Rows are points. The window is the flat piece filled in between its corners: a triangle in 3 columns, a solid with four corners in 4, and so on. A path goes straight from each point to the next, and from the last back to the first. List the points from which the path goes on through the window.

Window:
-0.094 0.343 0.202 -0.021
-0.438 -0.199 -0.103 0.289
0.302 -0.106 -0.194 -0.146
0.202 0.202 0.370 -0.119
Path:
(1): 0.159 -0.111 -0.049 -0.465
(2): -0.266 0.135 0.344 -0.149
(3): 0.027 0.214 0.344 0.391
(4): -0.134 -0.162 -0.014 0.359
(5): -0.255 -0.255 -0.037 0.057
(6): -0.245 -0.044 0.124 -0.029
(7): 0.018 0.098 -0.065 0.409
(8): 0.049 0.182 0.299 0.096
(9): -0.078 0.117 0.307 -0.132
(10): -0.349 -0.068 -0.034 -0.176
(11): -0.095 0.079 -0.134 0.252
(12): 0.292 -0.056 -0.211 0.139
Through the window after points: 6, 12

Window:
0.182 0.321 -0.413 -0.058 0.097 0.161
0.050 -0.305 -0.178 -0.359 -0.180 -0.063
0.255 0.527 0.010 0.456 -0.467 -0.030
0.060 -0.384 0.300 0.155 -0.004 -0.233
0.226 -0.158 -0.245 0.315 -0.510 -0.006
-0.375 -0.061 0.109 -0.021 0.256 -0.066
Path:
(1): -0.007 -0.309 0.378 0.205 -0.286 0.193
(2): -0.007 -0.373 -0.018 0.068 -0.085 -0.495
(3): 0.002 -0.106 -0.333 -0.259 0.022 -0.379
(4): -0.082 -0.142 0.113 -0.263 0.019 0.216
(5): 0.089 -0.015 0.222 0.311 -0.128 0.252
(6): 0.033 0.032 -0.071 0.358 -0.183 -0.447
(7): -0.225 -0.066 -0.007 -0.033 0.137 -0.191
(8): -0.196 -0.112 0.074 -0.054 0.083 0.068
(9): 0.146 -0.102 0.100 0.126 -0.143 0.247
(10): 0.139 -0.066 -0.209 0.153 -0.182 -0.166
(11): 0.042 0.166 -0.272 0.045 0.077 -0.103
(12): 0.014 0.100 -0.143 -0.038 0.021 0.216
(13): 0.129 -0.087 -0.148 -0.138 -0.152 0.156
(14): 0.034 -0.037 -0.365 -0.036 -0.184 -0.501
(15): 0.144 0.134 -0.472 0.007 0.019 -0.310
(16): 0.119 0.086 -0.207 -0.156 -0.033 0.232
Through the window after points: 7, 9, 11, 13, 15

Window, 6 rows:
-0.085 -0.673 -0.524 -0.219 -0.123 0.139
0.037 0.035 0.205 -0.232 -0.315 0.209
0.110 -0.229 -0.167 -0.169 0.192 0.253
0.277 0.150 0.276 -0.385 -0.113 -0.173
-0.190 0.376 0.321 -0.104 -0.099 -0.443
0.335 0.442 -0.058 0.054 -0.044 -0.255
Path:
(1): -0.011 0.032 -0.201 -0.288 0.112 0.114
(2): 0.049 0.226 -0.141 -0.388 0.049 -0.091
(3): 0.068 -0.154 -0.048 -0.047 -0.034 -0.140
(4): 0.252 -0.130 0.141 0.038 -0.021 -0.108
(5): -0.026 -0.008 -0.148 -0.242 -0.032 0.097
(6): 0.019 0.463 0.135 -0.335 -0.216 -0.168
(7): 0.174 -0.008 0.171 0.038 -0.193 -0.221
(8): 0.101 -0.199 0.154 0.150 -0.132 -0.013
Through the window after points: 4

Window, 8 rows:
-0.369 0.165 -0.194 -0.085 -0.304 -0.095 -0.500 0.021
-0.425 0.272 -0.227 0.021 0.303 -0.242 0.267 0.071
0.361 0.082 -0.170 0.243 -0.130 0.228 -0.457 -0.021
-0.286 -0.200 -0.136 0.103 0.452 0.342 0.134 0.204
0.018 -0.212 0.143 0.073 0.084 0.455 0.195 -0.206
-0.264 -0.156 -0.244 0.439 0.475 -0.114 0.298 -0.300
-0.080 -0.153 -0.155 -0.014 -0.316 0.112 -0.144 0.374
0.099 -0.067 0.030 -0.310 -0.117 -0.347 -0.470 -0.334
Path:
(1): -0.036 -0.131 -0.397 -0.008 -0.009 0.248 -0.110 -0.217
(2): -0.095 0.089 0.197 0.119 -0.109 0.054 -0.237 0.090
(3): -0.462 -0.228 0.179 0.298 0.196 0.022 -0.163 -0.004
(4): 0.116 0.071 -0.476 -0.319 0.080 0.199 0.356 -0.064
(5): -0.009 -0.198 -0.405 -0.072 0.133 0.119 -0.117 -0.111
(6): -0.146 0.134 0.342 0.051 -0.051 -0.087 -0.246 0.044
(7): -0.145 0.061 -0.049 0.221 0.099 0.011 -0.087 -0.013
(8): 0.095 -0.033 -0.401 -0.240 0.117 0.253 -0.107 -0.375
(9): -0.225 0.021 -0.444 -0.510 -0.227 0.138 -0.097 -0.134
(10): 0.127 -0.160 0.273 0.396 0.004 -0.041 -0.491 -0.006
(11): -0.208 0.090 0.039 0.155 0.124 -0.086 0.018 0.049
(12): -0.238 0.112 -0.418 -0.130 0.114 0.003 -0.197 -0.222
(13): -0.060 -0.163 -0.286 -0.043 0.090 0.091 0.015 0.083
(14): -0.059 -0.068 0.059 0.257 0.124 0.101 -0.043 -0.078
(15): -0.125 0.020 0.037 0.130 0.077 -0.222 -0.330 -0.094
(16): -0.084 0.088 -0.214 -0.132 0.070 -0.054 -0.039 -0.180
Through the window after points: 1, 5
